Every row gives one point. Each copy is the shape, with its points in the same order, turned, moved and blurred by noise. Say if it was mirrored as well.

Shape:
[[  9 -29]
 [ 33 -34]
 [ 42  33]
 [-18 -16]
 [ 23  58]]
Copy 1:
[[  2  35]
 [ 22  42]
 [ 28 -31]
 [-32  27]
 [  9 -49]]
Copy 1 is: mirrored
Copy 2:
[[-24 -16]
 [-45  -2]
 [-11  50]
 [  6 -19]
 [ 20  60]]
Copy 2 is: mirrored

Shape, 7 rows:
[[-10 -30  15  30]
 [ 19  13 -41  60]
 [  2 -41   4  10]
 [ -9   9   3  -6]
 [ 11  33  17 -34]
 [-11   4 -21 -37]
 [ -5  24   6  44]]
Copy 1, 7 rows:
[[-17 -46  -5 -21]
 [ 30 -50  13  47]
 [  4 -38 -16 -33]
 [-10   4   0  -3]
 [ -8  40  32  -9]
 [ 18  32 -19  -9]
 [-23 -31  23  30]]
Copy 1 is: only turned
Copy 2 (7 x 4):
[[ 28  27  -8  10]
 [-23  -3 -33  58]
 [ 33   5 -16  -4]
 [-10   8  14 -11]
 [-24 -14  44 -23]
 [-26  -5   0 -40]
 [-14  19  14  37]]
Copy 2 is: mirrored
Copy 3:
[[-13 -16  15  38]
 [-25  29 -48  40]
 [  9 -10  22  27]
 [-37  -8   7  -9]
 [-38  12  15 -49]
 [-10 -24  -6 -38]
 [-56  23 -10  27]]
Copy 3 is: only turned

Shape:
[[-36 -38  21 -12 -31   1]
 [  6  20  10  21  50  12]
 [ -1  21 -20 -14  45  22]
 [ -9  34  -1  44 -34  -8]
 [ -6  20   3 -24  53 -37]
 [  1 -10 -18  -8  41  -5]
 [-50  -3  29   7 -26  20]
 [  9  13  18  -3  34 -23]
 [  7   5  20 -25  -6  59]
 [ -2  23  22  -2  32 -17]]
Copy 1:
[[-45   3  55   9 -16   3]
 [  9   5 -31 -21  -9  39]
 [ 13 -17  -7 -48   6  28]
 [  6   8  -6   2 -55 -32]
 [-11   3 -26 -26  45   4]
 [-21 -24 -14 -34   9  22]
 [-18  30  51  -2 -32   4]
 [ -3   0 -25   2  18  12]
 [ 35 -16  48  -9 -12  40]
 [  0  14 -20  -8  16   9]]
Copy 1 is: only turned
Copy 2 (10 x 6):
[[ 37 -31  -6 -11 -38 -20]
 [-18   8  23   6  39  23]
 [ -8   5  10  29  22  47]
 [-17  -7 -52 -33  25 -16]
 [-42  36  22   4 -21  31]
 [ -8   5  21  38   2  15]
 [ 19 -46 -14 -34  -8   6]
 [-20  31  19 -13  -1  10]
 [ 60 -17 -17  -2  12  44]
 [-20  19  17 -21   3  24]]
Copy 2 is: mirrored
Copy 3 (10 x 6):
[[-10  10 -29 -21 -30   3]
 [ -8 -22  43  16  37  -1]
 [  5 -39  21  23  34  29]
 [ 21  12  54  -8 -29 -23]
 [  5 -31  -5  56  25 -21]
 [ -4 -14  -4  36  27  20]
 [-17 -15   5 -43 -31  -9]
 [  6  -7   8  28  37 -30]
 [ 21 -29  -2 -53  33  24]
 [ -1 -19  13  22  25 -27]]
Copy 3 is: mirrored

Shape (12 x 9):
[[ 11  27  24 -26  23  25 -35  25   9]
 [-35  19  21  28   0  39  26 -29   9]
 [-26  14  -8  20 -19 -24  26 -17  19]
 [-29  31 -18 -33  37  -1 -24  -5   1]
 [ 13 -12 -10   5 -21  -1 -44  24  29]
 [ 28  -5 -42  32  -9 -28 -27 -13 -22]
 [ 17 -31 -33  -9  10 -22  10  -2  -1]
 [-32   3  15 -35   2 -17   1 -16 -31]
 [ 22  -9  22 -34  -9  14 -12 -24  34]
 [ 27  22  26  28   6   5 -31 -14  30]
 [ -9  34  -3 -17 -24  10  -7  31  31]
 [-24  28 -31 -10 -17   1  -2 -24 -33]]
Copy 1, 12 rows:
[[ 34   5 -18 -27  -9   9 -17  33  54]
 [ 33  24 -55   6 -15  19  29   5 -27]
 [ 30  32  -2  26  19 -12  22  11 -35]
 [ 51  -8  -8  30 -18 -16  16  35  44]
 [ 14  14  11  13  11   9 -60   5  16]
 [  4 -15  15  19  27 -38 -17 -38  10]
 [ -3  14  31  30  20   6  18 -15  28]
 [  8 -21   5  12 -20  -3  36  43  -1]
 [ 37  -2  20  -7   4  55  -4   8   9]
 [ 50  -4 -24 -18  37  14 -26  -2  11]
 [ 44  42  10  -9 -17  -6 -21  29   6]
 [ 31 -12   7  15 -31 -37  21  -2 -12]]
Copy 1 is: mirrored
Copy 2 (12 x 9):
[[ 11   0 -35  -9  11 -39  -6  31 -42]
 [-27  11  22 -24 -22 -19 -43  -6  11]
 [  3  23  12  18  -7   4 -13 -35  31]
 [ 18  19 -14 -30  55 -29  -5  -2  -6]
 [ 16   6 -52  12  -8   0  25  34  15]
 [-19  20 -22 -13   8  37  57  -1  22]
 [  4 -26  -5  13  31  31  27   4  15]
 [ 24 -27 -14 -35  25  -3 -11 -33   9]
 [ -7 -11 -52   6  17   7 -39   9  -5]
 [-41  22 -45   4  -6 -18   4   6 -12]
 [ 43  31 -12  14  -5 -11 -11  12 -20]
 [ 27  29   7 -49  13  24  -1 -13  12]]
Copy 2 is: only turned
